Each row is a point. Two turns around zero, p and q, are shown by what they do to some points. Write where each new point lands after one turn and then the other. Backwards means that the second turn is done in reverse. Each puzzle has new turns, and all numbers are rounded.

Turn p:
[-4 15] -> [-9 13]
[-48 -24] -> [-36 -40]
[45  2] -> [41 18]
[7 7] -> [4 9]
Turn q:
[34  8] -> [17 30]
[-32 -17] -> [-10 -35]
[-22 -34] -> [ 10 -39]
[22  0] -> [15 16]
[-2 44] -> [-33  29]
Where do these land?
q, then p: [ 24 -29] -> [36 11]
p, then q backwards: [-34 -23] -> [-41  -6]
p, then q: [-23  -7] -> [ -2 -24]
q, then p: [27 44] -> [-31  42]
p, then q backwards: [ 6 14] -> [11 10]

Turn p:
[ 37 -33  -6] -> [-31  30 -25]
[-44 -19   1] -> [41 21 12]
[ 20  41 -17] -> [-14 -44 -14]
[-13  11  23] -> [ 4 -6 28]
Turn q:
[ 26 -24   5] -> [ 16  27 -17]
[27 17  6] -> [ 5 23 22]
[  8 -21  13] -> [ 20   8 -15]
[-33   9 -25] -> [-31 -28  -4]
[-58 -24  17] -> [ 14 -57 -28]
[ 29  42 -15] -> [-22  26  40]
Where do these land?
p, then q backwards: [-12  12  27] -> [ 0 30 11]
p, then q: [ 22  26 -23] -> [-15  -5 -38]
p, then q backwards: [-13 -37 -55] -> [ 21 -63  11]
q, then p: [-24   1  28] -> [-22  28  -9]
q, then p: [27 -1 23] -> [-29 -21   4]

Turn p:
[ 18  -9 -16  -1] -> [11  5 21  8]
[-5 34  0 16] -> [-36  -8   3  -7]
[-15 -19  46  -8] -> [ 23 -23 -40 -12]
[  5  48 -12 -36] -> [-24  26  17 -48]
[ 18  -6 -21   3] -> [ 5  7 25 11]
[-11 -47  57  18] -> [ 38 -46 -46  17]
[-12  -2 -54   8] -> [-16  40  17  32]
Turn q:
[-24 -37  -2  13] -> [-33  24  18  10]
[-15  22  21  -8] -> [  6 -22  19 -18]
[ 12  12 -21 -31] -> [ -1 -26 -31   6]
[-16  25 -39 -10] -> [-17 -12 -34 -30]
[ 44 -22  42  37] -> [47 36 30 33]
Where do these land?
q, then p: [  6 -27  44 -45] -> [ 16 -48 -23  40]
p, then q backwards: [-27  -1  -7  61] -> [  5 -45 -16 -47]
q, then p: [ 19  -4  -1 -12] -> [-1 -6 12 19]
q, then p: [ 15   1 -37  16] -> [-24  28  23  -1]
q, then p: [ 27   2  22 -39] -> [ 23 -25  11  38]
q, then p: [-41  12 -30 -12] -> [  9  43 -30  -2]
p, then q: [ 2 18  8 31] -> [-28  13  19   2]

Turn p:
[ 27  25 -22  12  40 -33] -> [ 57 -13  34   9   1   3]
[-29 -12   0   5  22  20] -> [ -3  37   0 -12 -15 -13]
[-14   8 -28  21   3  24] -> [ -5  31  15  17 -15  18]
[ 19  22  33 -43 -32 -17] -> [-18 -64 -20   4  -1 -18]
[33  7 -1 21 23  7] -> [14  4 34 14 23 -9]
[-46 -66 -17 -17 -28  28] -> [-50  39 -30 -52 -10  29]
[ 10  16  36   1 -29 -29] -> [  4 -35 -34  20  19 -12]
Turn q:
[-13 -13 -30  12   5  37] -> [ 21  26   1  -4  32 -25]
[-11  31  45 -23  48 -36] -> [ -2   6 -11  24 -40  70]
[28 11  0 24 21 26] -> [ 22  21  37 -17  -8  -1]
[ -8  17   7  29 -41   2] -> [ 18 -44   2 -22  13  -6]
[ 30 -20  22 -18 -32  46] -> [ 17 -14  20  23 -25 -56]
[-26 -15 -31 -17 -13 -62] -> [-58 -11 -42  -4  25  15]
[ -1 -18  -3  25  37   7] -> [ 13  39  -6 -24  -7   4]
[  1   7 -11 -31 -27 -20] -> [-32 -25  -1  22  11  -2]
Where do these land?
p, then q backwards: [  5  -4 -30  -3  -9  18] -> [ 17  19  -2  -4  18 -19]
q, then p: [30 13 49 20  0 16] -> [-37 -34 -16   0  37   3]
q, then p: [ -8 -41 -18 -21 -21 -25] -> [ 29  19 -19 -12 -31  29]
q, then p: [ 43 -28  26  11  45 -18] -> [-38 -36 -33  33 -29   9]
q, then p: [-53  62 -27 -45  -4  26] -> [ 25  65  51  16  40 -27]
q, then p: [-28  16  23  29  23   8] -> [-26 -18  43   5   9   5]
p, then q: [  4  19 -18  12 -33 -19] -> [ 23  18   9 -20  10 -30]
p, then q: [  7 -36  -5  -3  -2  -6] -> [ 1 19  3 32  0  6]

Turn p:
[-11 -25 -19   8 -27   8   1 -10  16] -> [  9 -13  26  13   4 -12 -28 -15   4]
[-10  -3  -6   6  19   6 -24 -18 -23] -> [ 23   9  -8  -6  -6 -20  22 -15  12]
[ -8 -20  -3  19   8  -1   9  19  -7] -> [  9  -5   6   4  -9   6   4 -16 -29]
[  2   3   8  15  14 -34  28  20  28] -> [-15   4  -2 -21  -9  44 -20  -6 -23]
[ 42   1   4 -33 -22  19 -29  -5   5] -> [ -4 -22 -20  16  45 -15   0  23  25]
[-42  16 -10  -2 -23  12  15 -10  44] -> [-32  26  40  11  -7   0 -33 -12  19]
[  8 -17  -1 -16 -10  13 -27  31   0] -> [  0  -7 -21  35  24 -10  -2  -6 -12]
[ 34  30  -5  30   8   8  15 -15   8] -> [  6  -7  24 -20  13  37  23  13  19]
[ -8  29  36  47   2 -42  -9  -9 -43] -> [ 10 -17 -24 -12 -68  29  35  -3  19]
[ 14   0   0 -12  37  -1   3 -33   0] -> [  7  11  -5 -45  16 -11  11   2   8]
[ -1  21 -17 -47 -19 -12  -6   6  -4] -> [ -2  23 -20  18   6 -11 -24  37  12]
[-18 -35  12 -14  14  24  24  24 -25] -> [ -9  -2   6   5  -5 -34  14  -2 -54]
Turn q:
[  8  33 -11 -17 -15 -20   2  13  19] -> [ -8  -6  -5  12 -36 -11  -6  25  19]
[ 17   4  17   9  15 -19 -17 -17 -14] -> [ -5  21  25   9  15 -16  17  -2   9]
[-19 -15  -4   8  -6  31 -21 -11  43] -> [  3 -32 -13 -35  -5  18  26 -22  13]
[ 17 -22  25 -34  -6 -13  18  -7 -18] -> [-11 -18  33  13  22 -12 -22  16 -20]
[-37  -4  -5  -2 -17  13  11 -26 -23] -> [-11   0  -2   2  15  31 -32 -28   9]
[ 20 -17 -13  12  -7 -10 -38  97  -8] -> [ 87  11   3   8 -39   4  21  37 -31]
[ -5  22  13  15  -6  19  20 -15  18] -> [-23 -14 -30  13   7   0  11 -12  11]
[ 23   2 -13  -7  -7   2  14 -20  -9] -> [-11  -1   3   2  -1 -28 -20 -14  -2]
[-17  19 -14   6  43  17 -16   6  -8] -> [-14  38  -9 -13 -16  20  22 -10 -15]
[ -5 -23   4  10   6 -19  27 -18  -1] -> [ -5   3  -5 -12  38  -8 -17   9   5]
Where do these land?
q, then p: [ 18   7  18  33   0  13  15  11 -15] -> [ 32   3  13 -21  -9  24  13   2  -2]
q, then p: [-18 -22  -7  14  -4  13 -30 -11 -17] -> [-14  -8   5 -25  22 -15  16  14  21]
q, then p: [ -1   1   2  15  21   2   4 -19  47] -> [ -5  31  10 -12   2 -10 -35   8 -25]
p, then q: [-36 -19 -15  -1 -21  17   7  11  -9] -> [17 13 12 28 23 -5  8 -2 30]
p, then q: [ 18   3   0 -10  -4 -11  17 -22 -22] -> [ 17 -15   9   1 -14  -4  -6  26 -17]
p, then q: [25 -6 -8 -4  1 27  5 15 -8] -> [  3  21  -7   3  21  -4   5  12 -26]
q, then p: [  0 -22 -13 -20  -8 -71 -21  12  67] -> [-49  -7 -39  28  39  17 -49   6 -47]
p, then q backwards: [ -5  31  46 -16  -2  30   3  -8 -13] -> [ 14  36  20  -8  27 -10   0 -17  37]
p, then q: [  5  40  -9   9  -7  22   3  -6 -10] -> [ -5 -18 -34  16   6   2  17  18  -7]
p, then q: [ -5 -13 -14 -19  24 -42  -3  18 -20] -> [ 12  21  11  10 -41 -22 -23 -18  -3]

Turn p:
[ -4   3  38   5  23   5 -15   4  29 -19   7] -> [ 10  14   9 -16  30  12  -6 -28  -2 -31  10]
[ 14 -19  -8  13  23 -28  13  37  26  66 -24] -> [ 38  38  52  -5   5 -25  26  34 -15  30   5]
[  0  10 -15 -17 -29 -16 -93  64  19  16  14] -> [ 17   6  13   7  62  52  18 -22  12  70 -48]
[  7   1  -3 -17  -5 -16  14 -21  31 -18 -12] -> [-31  21  12   4   4 -15 -27  -2   0 -12  -6]
[-24 -28   2  12  13 -20   2   5 -22 -18   8] -> [ 21 -10   5  38  -9   9  -5  -9   8  -9  23]
[ 14 -52 -10  -2   1 -14  17  -4  26  10   5] -> [ 16   7  41  17  -6 -22 -15  20  15 -16 -20]
[-11  22 -14   9 -45 -14   6   6  33 -17  -3] -> [-50  13  18  13  -2  23   9  -6 -15   2 -22]
[  4  16 -17  19  19  32  10   0  13  -1   9] -> [  5  23 -22 -16 -13   4  21   5   1 -23 -12]
[ 14  11  -7 -25  17   9  28  14 -16   8   7] -> [  3  -1 -22   2   2 -42  20   1  -1   4   1]
[ 20  20  -1  -1 -21  -9  16 -17 -97 -13   6] -> [-27 -64 -41   8 -30 -14  14   5  30  29  44]
[-18  -5   1 -11   2  26  24 -24 -89 -16 -33] -> [  0 -55 -62  18 -24 -12 -17  31 -13   1  48]
[-37   9  13  -1  11  21  21 -29   3  30  17] -> [ 19  -6  -6 -21 -38 -11  -6 -20 -39 -14  -5]
[  7  13  31  13 -27  47  10 -26  24 -17  -2] -> [-30 -18  -4 -41   3  16  -5   4 -16 -48 -14]
[ 13  -3 -10   3  16 -22 -53  -9  21 -11   1] -> [  9  30   8  -7  18  27 -26 -13  34  17  -5]
Turn q:
[-28  30 -18  -5  15 -18   4  38  -5   3  39] -> [ -7 -42 -32  13 -12  -5 -13  23  14 -22  32]
[ 29 -13  27  42 -32 -20  21  33 -50  10 -28] -> [-16  -8  44 -35  41 -55  -6  23 -20 -18 -18]
[-17  18 -41   0  34 -19 -24  22   6  15 -21] -> [-51  -7  -9  15   0  12   8   0  13   4  47]
[ 14  -4   2   9  23   0  33   5 -22  -6  -3] -> [  7  10  25   9   4 -11 -22   8 -15 -22  14]
[-36  10 -36 -16 -47 -14  10  14  15  20 -28] -> [-4 -7 -8  2 19 -9 32 40 41 44 17]
[ 36 -37  32 -21   5 -11 -16  39  16 -15  29] -> [ 15  -2  -8 -63 -29 -16 -18 -34   6 -21   6]
[ 31  29 -37  16 -34  30 -26 -36  16 -32 -21] -> [-14  31   4 -11   4  64  39  31 -11   3 -33]
[-42  30  29   0 -25  -1  33 -22  19   6 -28] -> [  9  23 -26  35  17 -27  -8  29   7  39 -28]
[ -2 -31 -25  20  32  35 -27 -10  30  -3   6] -> [  5  18 -13   7  -4  28  39 -43 -20 -13  25]
[-21 -36   2  -4   1 -25 -12 -16  26  -5   4] -> [  5  11  -8   7 -10 -13  20 -35  36  -1  -5]
[ 15  -5   6 -37  -2  15   4  -8  -2 -16  45] -> [ 42 -16  -2 -13 -29  25 -21  -6   5  -8  -7]
[ 22  19  28 -22   7   4  14 -23  -8  21  41] -> [ 22 -24   8  10 -43   0 -30   0 -22   8 -23]
[ -1  -9  33  17  23  25 -12 -37 -40   3 -35] -> [-11  13  26  24  40   7 -21 -36 -35   8 -28]
Where do these land?
p, then q: [  6  14  26 -27   3  -9  -3   7  -5  -5  -1] -> [ -5  -8   9  25 -17   0  -6 -24  10  -6   4]
q, then p backwards: [  4 -35   7 -19 -23   9 -18  16  -5   9  16] -> [ 12   7  30  -1   6   9 -20  -2 -13  26  28]
q, then p: [-18 -18  -8  53 -11  11   0  12  10 -14 -12] -> [-11  27 -21  23 -16 -28  14 -10   6 -16  30]
p, then q backwards: [  5  15  22 -15  -3 -35 -16 -23  -5  -9 -16] -> [ -1  -3   6 -28  27  -5 -11  21 -15  12 -29]
q, then p: [ 25  11  26 -13   2  19 -21   0  11  28  -8] -> [ 10 -30 -10  -7 -15  -7 -15  10 -16  37  -3]
p, then q: [-42  12 -68 -20 -21  20 -10  10  25  -1 -18] -> [-44  -8  14  12  59  11  17  36 -28  19  17]
q, then p backwards: [-28  20  10 -12 -20  20  22  15  11  23  19] -> [ -6 -12 -12 -21  10  17  -3   9 -44  21 -16]
p, then q: [  1   3 -41  25  59   3   2  10  25 -20   6] -> [-18  20 -21   2 -23  26   0  64 -16 -11  -9]
q, then p: [ 24  -3 -44  67 -12  12 -16  -2  12  -4  28] -> [-30 -26 -26  45  -7 -28  22  12 -12 -47  21]
q, then p: [ 24  14  34 -26  -9  16  -6 -24  23 -16  35] -> [-29 -16 -16 -16  15   9 -14  47   4  29 -20]
p, then q backwards: [ -1  14   9 -17  50 -93 -17  -6 -27  31 -18] -> [-14 -42   0 -61  35   8  40  12  21  48 -51]
q, then p: [-29 -44 -14  32  -8  12   6 -29 -63  -8  -4] -> [ 21  18   6 -21   6 -10 -12   4  22 -60  59]
p, then q backwards: [ 16   9  12  -6 -12   0  -7  12 -37 -16 -16] -> [-31  13 -19  -5  -5   1 -15  26  -8  15  -5]
p, then q: [ 13 -12  29 -22   4  13  85   3  26   2 -11] -> [-18  -3   2   0  15 -29 -44   6  59 -52 -17]

Turn p:
[-47 -15 -28 -18  37  21 -19  -5  26 -13   8  11] -> [ 22 -25 -28  -8  26 -20  -5 -40  18 -14  38 -10]
[ 37 -13  43  41  23  21  18  20   5  -8 -26  13] -> [ 17   3 -13  16 -38 -40  19  18 -41  28 -25 -12]
[ 44 -30 -22   8 -23  31  24 -31  18  25  -4 -31] -> [-15  24  31 -12 -34   0 -46  -2 -22   2   9 -50]
[-25  43 -21 -32  35  18 -15 -11  -6   4  54  -9] -> [ 29 -29  -6 -32  47  37  15 -17  28 -19  -4 -30]
[ 11   1  42  12 -40   3   1  31 -14  -6 -21  -9] -> [ -4  19  18  40  -1  -1   1  18 -17  37 -23  22]
[-27   9 -25 -22  22 -48 -18 -17  25  30  46 -10] -> [-21 -19 -27 -12   8  56  15 -27  21 -46  25  -8]
[ 22  -1  42  50 -23 -26  11   3 -43 -32 -42 -11] -> [-21  -5  13   6 -41 -18   1  32 -15  50 -42  52]
[-14  30   8  23 -19 -27  23  18  -9 -30 -25 -29] -> [-38 -10  -6  17  -2  -7  -1  15  32  34 -37  18]
[ 14 -46  30 -30   2  24  -9 -16  13  -7   1   1] -> [ 31  -1  -9  13  -1   1 -40   0 -45  -4  19   0]
[ 17  24  17  30 -40 -21  27  37   8 -21 -17   9] -> [-21  22   9  45 -20 -19  12  23  19   9 -46  14]
[ 20   4 -29 -44  39   9 -32   2   7  -8 -12  15] -> [ 28 -25  -5 -10  18 -12   4  34   8 -25  46 -17]
[-16 -42 -18 -12  29   9 -21  42 -26   4  14  11] -> [ -1 -31  15   3  37 -25  26 -21 -34 -16  29   8]
[ 23 -18  19  10 -22  -3  45  -3 -23 -23 -11  28] -> [ -4  23   7  -3 -13 -34 -20  18 -24  -9 -43  26]
[-57  37 -29 -39  25  -9 -11 -18   2  54   7   7] -> [ -8  20 -34 -42  50  36  26 -18  34 -12  39 -10]
[ -4  19 -29  23 -46  -3 -25 -52  16  32  28   5] -> [  5  36  32 -22 -34  46  -6 -34  40 -14  13  -2]
Turn q:
[ 12  10 -22  25  25  16  -6 -26   9  26 -19 -27] -> [ 10 -12  -4   5  23 -34  20 -15 -22 -28 -20 -21]
[ -5  -7 -40   4  -2  -4  21  51  -3  25 -19   7] -> [  8 -20 -27  -1   0  39  -8  -1 -22  16 -47  -7]
[ -6  24 -33 -33   3  11  16  69   1  11  34 -34] -> [ 22   7 -27  21 -39  10 -32  44 -51  23 -29  -8]
[-25   7  23 -17 -55   7  21 -26 -39  18 -13  20] -> [  1 -25  54  31  -2  14 -29 -30  29  19   2  23]
[ 19  17  28 -29 -33   1   2  15  -4  16 -16  15] -> [ -6  18   4  36  18  13 -31   0  23  14 -10  20]
[  9  25 -62  -2 -23 -14   7  -5  20  11  -2  15] -> [ -4  26  23 -16  -2   7   5 -16 -28  10 -58   0]
[-28   7  20 -28  -6  18 -10  -9  23 -58 -16  14] -> [ 35  26  19 -30  20   6  -7  10   6  17  45  28]
[ 7  9 11 48 13  6 11  1 12 21 19 -5] -> [ -4 -16  -7  12 -11  -5  28  15   2 -44 -16   6]
[  1  16  25 -19   8 -23  -3 -23  15 -53  -5 -66] -> [ -3  30  12  20  16 -24  29  16 -41  18  66  -1]
[ 17 -83  12 -24  15  -1  17   5  13  22  38  12] -> [-36 -36 -28 -24 -12 -23   3  43  48  40 -10 -15]
[ 17 -65  -4  97  14   8 -52  -7 -15  15  11  21] -> [-58 -53 -31 -57   4  -1   8 -17  21 -81   1 -15]
[-14  15  24 -30   8 -10 -17 -16  -7  29   9   0] -> [ 10  13  20  26  -4  -9 -14   6  27   0   8 -33]
[-14   0  21  44  24 -22 -16 -11 -11  -1  -7  20] -> [ -3  -6  -3  -7  -3  22  28 -19  23 -41  21 -15]
[ 11  24  -3 -35   8   9   9 -17 -15 -82 -14   8] -> [ 26  44  -5 -18  -7 -15   2 -34 -14  36  46  40]
Where do these land?
p, then q: [ 20  16   0  -5  -2  19 -17  -7 -57 -42 -23  -7] -> [-16   6 -42  16  19  23 -19  22  49  12  -8 -17]
p, then q: [ -5 -52 -25  -1 -20 -19 -12   8  24 -10 -14  -2] -> [-24   2  33 -28 -30  14   5   6  10 -29  25  -2]
q, then p: [-59  51  14  26 -28  27   5   2  34 -23  -8  -4] -> [ 59  -7  13  16  -3 -22  13  39 -42  -3 -47   9]
q, then p: [-36  34 -14  17  28  -2  23  12   9 -27   6 -24] -> [ -4   9  45 -10   6  -9  -8  28 -23  -6 -46  -4]
p, then q: [ 42  34 -31  24  20  24  -9 -10 -25  25  -3   4] -> [-2  2 -6 54  7 -3 -9 40 -3 44  8 16]
p, then q: [ 40 -28  45 -16  30  -5 -42  14   9  49 -15 -38] -> [-12 -64 -17  21 -60 -14 -44  -2 -19 -15 -13  13]
q, then p backwards: [-12  13  15   1   7  29  20  34 -56   0  -2  -7] -> [ -4 -29  31  -1   6  -9 -33 -18  39 -34   8  -8]
p, then q: [ 16 -44  20  35  23  -3  12  -5  35  24  42   7] -> [-25 -24  37   4  -7 -19  -8 -51 -32  13  23  27]
q, then p: [-16 -26 -35  13 -21 -29 -50  24 -17  12  -4   0] -> [ 17 -26   9 -10  44  14 -30 -17   0  43  28   3]
p, then q: [-26  10  25  -3   3  13 -19 -10 -13 -22  11  36] -> [ -9  25 -23  -9   8 -17  13 -25  26   8 -28  11]
p, then q: [-14  -9  12  32  31 -30 -26 -10  18  23  12  47] -> [-10   3  28 -14 -29 -13  13 -24  -5  36 -26  49]
q, then p: [ 15   0 -32 -33   7  18  46 -52  27  49  -3  -3] -> [-57  24 -47   1 -40   2  12  41 -25  17  15  10]
q, then p: [ 16 -13   1 -73  -9  -1  46   9  45   3  35  -8] -> [-43  51  -4  32   8   8  70  16  -7   5  18 -12]
q, then p backwards: [ -8   6  -5 -25 -44 -32  23 -19   3 -29   8 -22] -> [  9 -18   9  23 -34   6 -22  18 -33  27 -25 -23]
q, then p: [ 24   9   8   7 -27  -7   1  10 -36 -34 -42  21] -> [ 47  14  -4 -50  -9   0   2 -27  17 -14   9  -1]
